Every row gives one point. The ring and each string are closed loops that go straight from each point to the next, and from the last back to the first. Before rounding, they use only three directions, however many columns there are. How many times does the string pass through the ring? Passing back the other way cancels.

Ring:
[[ 48 -21  10  20]
 [ 35  16  -2  30]
 [-15  26 -30  24]
 [-57 -13 -37   4]
 [-40 -53 -22  -6]
 [  9 -60  -2  -1]]
String:
[[ 42  25  31  36]
 [  9   3  18  23]
 [ 15  -6  -9  19]
 [ 23  -8 -23  18]
 [  6   1   5  21]
 [  4  13  16  26]
 [  7 -12 -25  14]
 [ 33  12 -43  25]
 [ 36  39 -37  35]
 [ 18  50  -5  39]
 [  1  31  14  31]
 [  1   7   2  22]
 [ 19   2 -22  21]
 [ 53  13 -34  29]
 [ 56  27   4  37]]
Times through: 2

Ring (6 x 8):
[[ 53  -7  30  18  23 -29  19  17]
 [ 36  49  18  26  18 -21  22   6]
 [-12  55   4  10   9 -18  22 -12]
 [-52  -3   8 -20   4 -23  20 -20]
 [-30 -54  11 -22   8 -33  13  -9]
 [ 29 -49  22   2  18 -36  13  12]]
String, 12 rows:
[[ 42 -17  59   3  28 -23  31  16]
 [ 34  -5  61   1  28 -19  34  13]
 [ 12   1  35   0  19 -23  26   3]
 [ 31   3   0  20  14 -32  10   6]
 [ 65  14  10  34  21 -32  12  18]
 [ 89  17  45  34  32 -25  25  28]
 [ 58   4  62  13  31 -20  33  20]
 [ 24  -4  42   3  22 -23  27   8]
 [  9  -4  20   3  15 -27  19   1]
 [ 26 -15  -4  16  12 -36   6   6]
 [ 70 -46  11  24  21 -42   4  24]
 [ 77 -46  39  18  28 -36  15  28]]
Times through: 2
String, 9 rows:
[[-23  19  24  -8  12 -18  27 -11]
 [ -6  10  -5   7   8 -29  12  -7]
 [-21  37 -32  14   0 -29   5 -16]
 [-41  47 -18   3   0 -22  14 -22]
 [-62  40 -16  -9  -2 -20  17 -29]
 [-47  13 -30  -3  -4 -30   6 -23]
 [-19   1  -5  -1   6 -29  12 -10]
 [-24   5  22 -11  11 -21  24 -10]
 [-39  17  37 -19  13 -14  34 -15]]
Times through: 0

Ring, 10 rows:
[[ 45  24  20 -28  -7  -8  12  18  21   7  35]
 [ 24  58  23 -16 -20  -9  20  12  22  11  31]
 [-12  71  20  -2 -30 -11  22   8  17   9  17]
 [-47  57  12   7 -34 -13  18   7   9   1   0]
 [-65  24   0   7 -29 -15  10   9   1  -8 -15]
 [-63  -5  -9   1 -22 -16   4  12  -3 -14 -21]
 [-42 -37 -17 -13  -9 -17  -2  17  -5 -18 -19]
 [  2 -53 -12 -29   3 -14  -5  23   2 -15  -2]
 [ 28 -42  -1 -34   6 -12  -3  24   9  -8  13]
 [ 47  -6  14 -33   1  -9   5  21  18   2  30]]
String (8 x 11):
[[ 54  82  38 -21 -20  -6  26  12  31  20  50]
 [ 73  78   6 -39 -13 -12  29  13  25  19  41]
 [ 60  83  -5 -37 -16 -14  31  11  21  17  32]
 [ 26  93  20 -15 -27 -10  29   8  24  17  33]
 [  8  85  -8 -18 -27 -16  30   6  13  11  12]
 [ -4  50  -5 -16 -22 -15  20  10  10   4   7]
 [-19  28  35   2 -23  -7   9  13  16   2  18]
 [ -2  52  49   2 -26  -4  14  12  24   9  33]]
Times through: 1
String, 17 rows:
[[  9   5  16 -17 -10 -10   7  17  14  -1  18]
 [ 53  17 -18 -45  -1 -16  15  18  12   3  19]
 [ 79   0  -8 -53   8 -13  11  22  17   5  32]
 [ 77 -33  20 -45  13  -7  -1  27  22   1  42]
 [ 66 -38   3 -47  13 -10  -1  26  15  -3  29]
 [ 73 -39 -31 -61  17 -17   3  25   8  -5  16]
 [  8   0  -8 -25  -8 -14   8  17   7  -4   6]
 [ -4 -14  18 -13  -9  -9   1  19  11  -6  13]
 [ 13 -59  31 -19   4  -5 -11  26  14 -10  22]
 [ 50 -66  -5 -46  16 -12  -8  28   9 -10  17]
 [ 58 -38 -25 -54  13 -16   2  24   7  -6  13]
 [ 27  -3 -16 -36  -2 -15   9  18   8  -3   9]
 [ 21  -2  -1 -28  -5 -13   7  18  11  -2  14]
 [ 64  -1 -13 -49   5 -14  10  21  14   2  24]
 [ 75  -1  11 -45   6  -9   8  23  21   6  39]
 [ 66   0  34 -33   2  -5   5  23  26   7  46]
 [ 23  -1  40 -15  -8  -5   3  20  21   2  34]]
Times through: 0

Ring, 10 rows:
[[ 48  47 -10  12 -10  17  -7  18  12   5  -2 -17  -3  20]
 [ 29  82  -9  17  -2   9   1   2  15  17 -10 -14 -18   4]
 [  8  87 -13  19  -2   1   7  -9  15  18 -10 -11 -25  -7]
 [-34  66 -14  21  -9 -12  14 -24  11   4  -1  -4 -31 -21]
 [-56  31 -13  21 -18 -17  15 -27   7 -14   8  -2 -27 -22]
 [-63 -11 -16  18 -29 -18  13 -22   2 -30  21   0 -17 -16]
 [-47 -49 -31  12 -39 -12   7  -9   0 -38  34  -2  -4  -2]
 [-15 -57 -41   8 -41  -3   1   6   1 -32  38  -5   5  12]
 [ 14 -42 -39   7 -36   6  -4  16   4 -23  32 -10   9  22]
 [ 39  -6 -26   8 -25  14  -8  22   8 -11  17 -15   8  26]]
String:
[[-32  -6 -21  15 -27  -9   7 -10   4 -22  19  -4 -11  -4]
 [-37 -26   7  16 -28  -5   2  -4   0 -43  16  -7  -2   2]
 [-43 -79 -29  10 -46  -9   3  -1  -3 -50  41  -2   6   7]
 [-20 -88 -66   4 -52  -6   3   6  -1 -34  54  -2   9  14]
 [  2 -53 -68   5 -43  -1   2   9   4 -16  44  -5   4  15]
 [ 13 -25 -64   6 -36   1   2   9   7  -5  35  -7   0  14]
 [  2   8 -28  12 -23   1   2   2   8  -9  16  -9  -7   7]
 [ 21  18  10  14 -15  12  -7  14   7 -19   1 -16   1  18]
 [ 62  50  33  14  -3  27 -16  29  10 -11 -16 -24   7  31]
 [ 78  93  20  15   6  29 -13  26  16  14 -24 -25  -3  27]
 [ 39  82 -38  14  -6   8   3   3  18  31  -2 -13 -19   4]
 [ 12  68 -43  15 -11  -1   8  -7  15  23   5  -9 -23  -5]
 [ -4  46 -13  17 -13  -1   5  -6  10  -1   2  -9 -17  -3]
 [-15  72  30  23  -1   0   4 -11  10 -10 -18 -12 -21  -8]
 [-47  84   9  26  -2 -14  16 -31  11   0 -13  -5 -36 -27]
 [-69  55  -2  25 -11 -21  19 -36   8 -10  -1  -1 -36 -31]
 [-77  16 -36  20 -26 -27  22 -37   6 -12  20   4 -32 -31]
 [-52  -6 -47  15 -31 -19  16 -22   5 -13  28   1 -21 -16]]
Times through: 3
String (24 x 14):
[[-38  32  23  22 -12  -6   6 -14   5 -27  -4  -8 -17  -9]
 [-25  17 -31  15 -23  -9  10 -12   8  -7  16  -4 -17  -8]
 [-31  15 -34  16 -24 -11  11 -15   7  -7  18  -3 -19 -10]
 [-35  15   5  19 -19  -7   6 -12   5 -25   6  -7 -14  -7]
 [-41   9  10  19 -20  -8   6 -13   4 -31   6  -6 -13  -7]
 [-18  11 -15  16 -22  -4   5  -6   6 -16  12  -7 -11  -1]
 [-56 -19 -61  14 -36 -21  17 -23   5 -13  36   3 -20 -17]
 [-43 -13 -45  14 -32 -15  12 -16   5 -16  29  -1 -16 -10]
 [-18   7 -13  15 -22  -3   4  -5   6 -18  13  -7 -10   0]
 [-50 -23   4  17 -28 -10   6 -11   0 -43  16  -4  -7  -5]
 [-42 -14  17  18 -24  -6   3  -8   1 -44  10  -7  -5  -1]
 [-29  -5 -22  15 -27  -7   7  -8   5 -21  19  -5 -11  -3]
 [-45 -20 -52  13 -35 -16  13 -17   4 -16  33   0 -15 -11]
 [-84 -45 -46  15 -42 -27  19 -29   0 -33  40   6 -18 -21]
 [-92 -34   1  20 -33 -24  14 -29  -2 -51  22   2 -16 -21]
 [-95 -26 -38  18 -36 -31  22 -37   1 -31  33   7 -25 -29]
 [-46   1 -54  15 -30 -18  16 -21   7  -6  28   1 -22 -16]
 [-34  14  -8  18 -21  -8   8 -13   5 -20  10  -5 -15  -8]
 [-58  24  27  23 -14 -12   9 -22   3 -34  -2  -5 -19 -16]
 [-41  27  10  21 -16  -9   8 -16   5 -23   2  -6 -18 -11]
 [-27  19 -37  15 -23 -10  11 -14   8  -4  17  -3 -19 -10]
 [-66  36 -50  20 -22 -26  24 -37   9   4  19   4 -37 -32]
 [-74  46 -16  24 -15 -24  21 -38   8  -8   6   2 -37 -33]
 [-60  45  29  25  -9 -14  11 -26   5 -27  -8  -5 -26 -21]]
Times through: 1

Ring, 8 rows:
[[ -1 -11 -40  -6 -22   5 -21 -39 -10  -4 -23   1  20  -4]
 [  5 -14 -21 -11 -24  -1   7 -14 -19 -11 -26  13  13  36]
 [  6  -7  -7  -8 -13   2  14  -3 -13  -5 -15  11  17  45]
 [  3  10  16   6  18  14   7   2   6  17  12   0  25  26]
 [  1  19  44  20  43  21  -3   5  11  33  24   2  12  -3]
 [ -1  19  46  24  46  22 -12  -2  10  35  22   3   6 -21]
 [ -6  13  10  20  30  22 -36 -30  12  30  12  -6  14 -48]
 [ -6   0 -38   5  -3  15 -44 -51   6  12  -8 -11  26 -41]]
String, 24 rows:
[[ -1  -4 -41  -7 -16   9 -16 -32   2   1  -9  -9  37  10]
 [  5 -19 -41 -19 -39  -4   6 -21 -22 -20 -34  10  20  43]
 [ -1  -8 -47  -9 -23   7 -19 -37  -3  -4 -17  -6  33   7]
 [  0   0 -10   3   2  11 -14 -22  -1   9  -5   0  19  -2]
 [  7  -9  21   1  -2   1  11  -1 -24  -1 -22  25 -12  20]
 [ -8  -7 -66  -1 -19  13 -56 -69   4   4 -18 -16  32 -51]
 [-17  10 -80  10   1  28 -86 -88  34  26  10 -43  61 -88]
 [-14  14 -46  17  17  29 -73 -70  31  32  16 -34  46 -83]
 [-12  19  -3  28  39  30 -64 -52  25  41  21 -20  22 -89]
 [  3   6  53  20  32  12  -2   2 -11  22  -1  21 -19 -14]
 [ -1   6   6  10  15  15 -14 -17   3  17   3   1  15  -9]
 [ -5  12  -3  14  22  21 -30 -28  15  26  13 -11  26 -29]
 [  3   6  48  17  29  12   1   3 -10  20   0  20 -14  -6]
 [  0   6  18  13  20  14 -13 -13  -1  19   2   6   6 -13]
 [ -9  14 -23  15  20  25 -48 -46  23  29  16 -22  38 -50]
 [-16  16 -51  18  19  31 -82 -76  34  35  18 -37  49 -94]
 [-14   5 -66  10   0  24 -78 -81  22  21   1 -31  43 -85]
 [-11  -3 -77   0 -18  17 -65 -77  13   8 -11 -26  44 -59]
 [  4 -17 -15  -7 -23  -2  -4 -23 -27 -11 -36  20  -5  10]
 [  6  -7  13   1  -2   3   7  -4 -19   0 -19  20  -4  20]
 [  4  -4   8   2   0   6   2  -8 -13   4 -13  13   4  16]
 [  9 -15   5  -9 -19  -4  21   1 -30 -13 -31  27  -6  46]
 [ 11 -16  16  -9 -17  -6  31  11 -35 -14 -33  33 -13  56]
 [  4  -3  11   2   2   6   5  -5 -12   5 -11  14   4  19]]
Times through: 1

Ring, 10 rows:
[[-43  46  26  22   7  -6  28  -5 -17 -22 -38 -22 -34 -40]
 [-22  48  22  28  14 -32  31  -1  -9  13 -17 -18 -25 -21]
 [  3  31   3  28  12 -46  25   5  -1  33   4  -7  -4   5]
 [ 23  12 -13  28   6 -54  12  10   0  32   9   0  11  20]
 [ 42 -13 -30  29  -4 -57  -9  13  -6  14   3   7  23  29]
 [ 43 -31 -42  24 -15 -43 -22  14 -12 -12  -6  10  30  28]
 [ 15 -32 -47   8 -22  -3 -15  13  -9 -37  -7  11  32  17]
 [-14 -18 -38  -1 -20  21  -1  10  -7 -45  -9   6  24   2]
 [-37   5 -16   1 -13  28  13   4  -9 -46 -19  -4   4 -18]
 [-47  34  15  14   0  10  23  -3 -17 -36 -36 -18 -25 -38]]
String (27 x 14):
[[-18  27  -5  14   5 -13  29   6   2  13   6  -5   3  -1]
 [  1  24  11  34   4 -43   7   1 -20  -7 -33 -14 -20 -16]
 [ 10  43  28  47  16 -73  14  -1 -19  22 -30 -20 -32 -15]
 [ 19  37  12  40  17 -74  20   4  -5  46  -2 -11 -12   7]
 [ 17  21 -21  19  13 -48  33  14  19  67  44   7  26  36]
 [  2   7 -27  10   0 -18  21  12   9  23  24   6  25  22]
 [ 17   3 -13  27  -2 -42   0   8 -11   0 -12  -2   5   7]
 [ 10  -1 -29  14  -3 -23  10  12   3  11  13   6  24  20]
 [ 30 -18 -47  12  -7 -31   3  18   9  23  30  16  43  41]
 [ 84 -48 -46  42 -17 -85 -48  16 -23 -10 -19  12  30  40]
 [ 58 -34 -29  40 -17 -66 -42  10 -31 -32 -40   2  11  15]
 [ 28 -18 -23  29 -13 -40 -21   8 -22 -29 -30   0   8   6]
 [  8 -19 -45   4 -13  -3   3  15   4  -8  15  12  37  25]
 [ 12 -42 -71  -8 -24  16  -5  20   9 -20  28  24  60  39]
 [ 11 -49 -67  -5 -31  20 -18  17  -4 -49   4  20  51  26]
 [ 10 -30 -28  19 -25  -7 -31   6 -31 -74 -49  -1   6 -10]
 [ -3  -8 -17  17 -14  -8  -9   5 -21 -47 -34  -4   1 -11]
 [-16   2 -26   4  -8   7  16   9   1 -13   4   3  18   4]
 [-26   4 -28  -2  -8  20  21   9   4 -15   9   4  21   3]
 [-21  10  -9  13  -7   1   9   4 -13 -32 -23  -7  -2 -15]
 [-36  23  20  24  -7   0   1  -6 -35 -68 -69 -23 -38 -51]
 [-63  45  41  24  -2  13  15 -12 -39 -75 -82 -33 -58 -74]
 [-67  45  11   1   4  33  45  -2  -1 -21 -12 -15 -16 -35]
 [-47  33  -6   0   3  20  43   4   8   2  11  -5   4 -10]
 [ -9  16  -1  22  -1 -21   9   3 -14 -16 -23  -9  -8 -12]
 [-19  34  18  28   5 -27  16  -2 -19 -14 -35 -18 -26 -27]
 [-15  16 -14  11   0  -8  22   7   1   3   4  -2   9   2]]
Times through: 0
String:
[[ 19  11  -3  34   2 -53   0   5 -15   3 -20  -7  -5   2]
 [ 55   3  -4  51   5 -95 -15   7 -20  21 -22  -5  -4  16]
 [ 63 -12 -30  38   1 -84 -11  15  -4  39  12   8  26  42]
 [ 35 -16 -48  14  -4 -39   6  19  12  35  37  17  46  47]
 [  1  -2 -35   6  -5  -9  16  13   9  12  23   9  31  23]
 [  9   1 -15  23  -6 -29  -1   7 -13 -13 -17  -2   5   2]
 [ 63 -33 -21  48 -16 -77 -50   8 -39 -40 -55  -2   1   8]
 [ 62 -48 -45  32 -23 -56 -46  14 -26 -37 -30  10  26  26]
 [ 26 -38 -61   4 -20  -8 -11  18   2 -14  17  19  50  37]
 [ -6 -12 -49  -6 -11  12  18  16  14   3  33  15  44  28]
 [ -3 -18 -49  -4 -15  13   9  15   8 -10  22  14  42  24]
 [-10 -24 -57 -12 -18  28  11  17  12 -17  28  18  49  26]
 [-24 -23 -64 -22 -20  48  20  18  19 -18  39  21  57  27]
 [-35 -25 -60 -24 -24  61  16  15  12 -41  23  17  49  14]
 [-28  -2 -37  -8 -11  29  23  11   9 -16  18   8  30   8]
 [-18   5 -19   7  -8   5  13   7  -4 -20  -6  -1  11  -3]
 [-27  11   4  19 -10   3  -1  -1 -28 -60 -53 -15 -21 -35]
 [-48  26  26  22  -9  12   1  -9 -40 -84 -81 -27 -46 -63]
 [-75  39  15   1  -3  43  35  -5 -13 -51 -35 -19 -26 -50]
 [-54  32  -2  -1   0  28  39   2   2 -15  -2  -8  -3 -21]
 [-15  13 -13  12  -2  -6  18   6  -3  -7  -3  -3   7  -2]
 [-26  38  29  33   4 -25  11  -6 -29 -33 -56 -25 -41 -43]
 [-13  34  29  39   4 -39   3  -6 -33 -32 -61 -25 -42 -40]
 [-19  23  -5  14   2 -10  23   5  -3   0  -4  -6   0  -6]
 [-40  48   5   8  13  -1  51   4  12  29  19  -8  -2  -7]
 [-29  60  27  26  20 -32  44  -1  -1  31  -5 -19 -25 -19]
 [-19  32  -7  11   9 -14  38   7  10  30  20  -3   8   6]
 [ -2  16  -4  23   1 -29  11   5 -10  -2 -14  -7  -3  -4]
 [ -6  16 -17  13   3 -17  24   9   5  18  14   1  14  11]
 [ -3  13 -21  11   2 -17  24  10   8  20  19   3  19  15]]
Times through: 3

Ring (6 x 14):
[[ 27  16  -6  19   6  14  -4  -6   5  12  11 -13 -12  10]
 [ 19  23  25 -10  25  11 -30 -11  10  15  13   4  12 -16]
 [ -4  35  26 -20  29   9 -23  -3  -1   9  17   1   8 -19]
 [-24  34  12 -19  23   7  -6   9 -14  -3  15 -13 -10 -11]
 [ -3 -29  21 -25  20  -1 -27   9   8 -20 -10 -24 -13 -18]
 [ 21 -31   9  -4  11   4 -22   2  14 -11 -10 -23 -15  -6]]
String (33 x 14):
[[-26  68 -12   4  14  15  20   9 -28   9  30 -14 -20  10]
 [-41  75 -11  -4  17  13  23  14 -35   5  32 -15 -22   7]
 [-40  42  10 -25  25   6   0  15 -23  -7  18 -16 -14 -11]
 [-23   3  29 -37  30   0 -25  10  -4 -15   2 -15  -5 -25]
 [ -2 -13  31 -30  27   1 -34   3   8 -11  -3 -12   0 -25]
 [ -2  14  11 -10  18   7 -13   3  -2  -1   8 -14  -9  -8]
 [-27  56 -16   4  11  13  22  13 -28   2  25 -20 -26  12]
 [-36  41  -4 -12  17   7  11  16 -26  -8  17 -22 -24   0]
 [-43  30   7 -26  23   3   1  19 -23 -15  12 -22 -21 -10]
 [-13 -13  35 -39  31  -2 -36   7   5 -16  -4 -14  -1 -30]
 [  4 -16  34 -30  28   1 -39   0  13  -9  -4 -10   3 -27]
 [-11  36   0  -3  16  11   1   5 -13   3  17 -14 -14   0]
 [-32  69 -10  -1  16  14  19  11 -30   7  30 -14 -20   7]
 [-42  82  -5  -8  21  13  18  11 -34   9  35  -9 -15   2]
 [-37  95 -14   3  17  17  27   9 -37  16  41  -8 -17  11]
 [-15  55   2  -4  19  13   3   3 -17  10  25  -8  -9   0]
 [-11  56  -2   2  17  14   6   2 -17  12  26  -8 -10   3]
 [-10  60  16 -11  27  13 -10  -3 -11  17  27   3   5 -10]
 [  7  25  44 -31  37   7 -44 -11  11  13  13  11  24 -32]
 [ 23 -11  63 -43  42   2 -68 -16  29   6  -1  12  33 -46]
 [ 16  -5  37 -24  29   5 -43  -8  17   2   1  -1  12 -26]
 [ 10  17  20 -11  23   9 -23  -5   6   7  10  -4   3 -13]
 [ 16   2  31 -19  27   6 -37  -7  14   5   4  -2  10 -22]
 [ 22 -18  44 -30  31   2 -53 -10  24   0  -4   0  17 -32]
 [  5  22   9  -4  18  10 -12  -1  -1   6  12  -9  -5  -5]
 [  0  60   2   5  18  16   0  -4 -11  20  28  -1  -3   2]
 [  6  50  24 -12  29  13 -22 -10   0  21  24   8  14 -15]
 [ 13  16  48 -32  38   6 -49 -13  16  12  10  11  26 -34]
 [ 12   0  49 -36  37   3 -52 -10  18   4   3   6  22 -37]
 [ 13 -14  43 -33  32   2 -48  -6  19  -3  -3  -2  14 -32]
 [  8  -4  31 -24  27   4 -35  -3  11  -2   1  -6   5 -23]
 [ -1   6  36 -31  32   3 -36  -2   7  -2   5  -3   9 -28]
 [ -4  19  17 -15  23   7 -17   1  -2   1  10  -9  -3 -13]]
Times through: 4
